Each wall is flat, endless, passes through zero and stands at right angles to its row. A trip goes straight from one point to another. Which walls does it cross, in order?

Walls:
(1): |  0.78 | -0.79 |  0.35 |
(2): |  1.32 |  1.81 | -1.69 |
(3): | -0.53 |  0.46 | -2.76 |
(4): |  0.18 | -1.92 |  2.18 |
(5): | -0.59 | -0.95 |  1.55 |
(6): | -0.75 |  0.83 |  0.27 |
(7): | 2.77 | 1.21 | 0.36 |
(8): |  0.32 | -0.56 | -0.92 |
Trips:
|  0.87 | -1.21 |  0.94 | to |  0.26 | -2.02 | -1.34 | -> 7, 3, 5
| -1.05 | -0.31 | -2.74 | to |  1.90 |  3.44 | -0.19 | -> 6, 7, 8
| -2.41 | -3.85 |  2.68 | to | -1.94 |  0.11 |  1.02 | -> 6, 1
| -0.82 |  2.43 |  0.66 | to |  1.18 |  0.36 | -0.66 | -> 3, 8, 6, 1
| -3.58 |  3.55 |  0.24 | to | -3.95 | -1.31 | -1.69 | -> 2, 5, 8

Walls:
(1): | -3.88 |  3.36 |  0.21 | -0.11 |  0.07 | -0.59 | -0.08 |  0.39 |  2.70 |  0.55 |  2.63 |
(2): |  1.51 |  2.56 | -3.73 |  0.52 | -1.41 | -0.63 | -0.59 | -2.76 |  1.02 |  0.27 | -0.66 |
(3): | -0.77 |  0.76 |  0.41 |  0.08 | -1.24 | -1.06 | -1.50 |  1.62 | -0.52 | -2.01 |  0.67 |
(4): | -0.10 |  1.13 |  1.33 | -0.73 | -1.53 | -1.84 |  0.62 | -1.45 |  0.02 |  0.76 |  0.04 |
(5): | -0.39 |  0.58 | -1.97 | -1.06 |  0.21 |  1.63 | -2.22 | -0.98 | -1.38 |  0.99 |  0.52 |
Trips:
| -0.88 | -1.14 | -0.98 |  2.11 | -0.01 | -0.97 |  3.77 |  2.56 |  1.41 | -0.80 |  0.89 | to | -2.32 |  0.59 | -1.58 | -3.36 | -3.23 |  0.78 |  1.35 | -1.74 | -0.60 | -0.41 |  2.24 | -> 4, 2, 5
| -0.20 |  2.88 |  0.54 | -2.58 | -1.97 |  1.41 | -0.69 | -2.78 |  0.28 | -2.05 | -0.35 | to |  2.43 |  1.70 | -0.11 | -0.25 |  0.46 | -0.79 |  0.66 |  1.31 | -3.66 |  0.31 |  0.05 | -> 1
| -2.52 |  3.41 | -1.65 | -1.06 | -1.31 |  1.88 |  0.34 | -1.77 |  0.50 | -1.37 | -0.30 | to | -1.88 | -0.88 |  1.75 |  1.19 |  1.34 |  0.55 |  0.16 | -0.85 |  2.42 | -3.08 |  0.44 | -> 4, 5, 2
|  0.18 | -1.11 | -2.27 |  2.31 | -1.40 |  0.32 |  0.49 | -2.18 |  0.19 | -5.32 | -2.97 | to |  1.53 | -0.68 |  2.53 |  0.49 |  0.58 |  1.08 | -0.25 |  1.39 |  1.39 | -1.06 |  0.03 | -> 2
|  1.04 |  0.99 |  0.66 |  4.40 | -2.19 |  1.42 | -2.82 | -1.99 | -2.94 |  2.08 |  1.44 | to |  0.21 |  1.35 |  0.30 | -0.84 |  0.83 | -0.19 |  0.13 |  0.03 | -0.85 |  0.33 |  1.25 | -> 1, 2

Walls:
(1): | -2.86 | -0.88 | -1.38 | -0.86 | -1.61 | -2.01 |  1.07 | -1.95 | -1.34 | -3.48 |  4.20 | -0.15 | -0.62 | -0.07 | -0.78 |  0.11 | -2.13 |  1.23 | -1.20 |  0.04 |
(2): |  1.42 | -3.25 | -0.53 | -0.11 | -0.02 | -1.97 |  0.62 |  0.42 | -1.27 |  1.34 | -0.24 | -0.62 | -0.12 | -1.80 |  1.01 | -2.03 |  0.67 | -1.27 | -2.31 | -0.79 |
(3): |  0.78 |  0.56 | -0.42 |  1.32 | -1.38 | -0.56 | -1.06 | -1.93 |  0.70 |  1.09 |  0.66 |  3.92 |  1.77 |  2.46 | -0.39 | -1.10 |  0.07 | -1.52 | -1.42 | -0.97 |
(4): |  0.90 | -1.22 | -2.43 |  1.09 |  0.94 | -2.87 | -1.27 |  0.36 |  0.76 | -2.44 | -0.17 |  2.36 | -0.01 |  2.81 | -0.61 |  0.77 |  3.66 |  0.64 | -0.87 | -2.83 |
(5): | -1.38 |  1.04 | -0.01 |  1.72 | -0.65 |  1.96 | -0.51 |  0.28 | -0.01 |  1.96 |  0.75 | -0.05 |  2.24 |  0.41 | -1.10 |  1.00 | -1.02 | -2.31 | -3.97 | -3.03 |
(6): |  0.58 | -0.61 |  0.86 | -2.90 |  1.47 | -3.44 | -1.09 | -2.86 | -2.44 |  1.56 | -1.53 | -0.64 | -2.98 | -0.38 |  0.66 | -2.87 | -1.71 | -1.42 | -0.41 |  0.64 |
(7): |  1.29 | -0.41 |  1.18 |  0.92 | -0.20 |  0.66 |  1.57 |  2.23 | -0.21 |  0.27 |  1.29 |  0.52 | -2.53 | -0.74 |  0.75 | -1.07 | -2.87 |  0.62 | -2.15 | -2.82 |
Trips:
|  0.34 |  0.05 | -3.07 | -1.19 | -4.01 |  1.02 |  1.13 | -1.34 | -0.06 |  0.10 |  0.23 |  1.18 | -0.16 | -0.07 | -0.22 |  1.69 | -5.10 |  2.77 | -2.75 | -0.61 | to |  1.16 | -1.85 | -0.87 | -1.81 | -1.70 |  1.51 |  2.15 |  0.25 | -1.77 | -0.38 | -1.39 |  0.71 | -1.32 | -1.99 | -0.90 |  1.42 | -1.01 |  0.52 |  0.80 | -1.05 | -> 2, 3, 5, 6
| -1.37 |  2.68 |  0.15 | -0.95 |  3.52 | -2.02 |  1.25 | -2.40 |  1.83 | -0.86 |  2.63 |  1.68 | -2.32 | -0.01 |  1.57 |  1.25 |  0.61 |  0.97 |  1.72 | -1.94 | to |  0.73 | -0.18 | -0.63 | -1.47 |  0.57 |  2.55 |  3.37 | -1.42 |  1.86 | -0.01 |  1.21 | -1.68 |  0.18 |  0.30 | -1.56 | -0.90 | -1.59 |  0.61 |  1.09 | -2.09 | -> 6, 4, 5
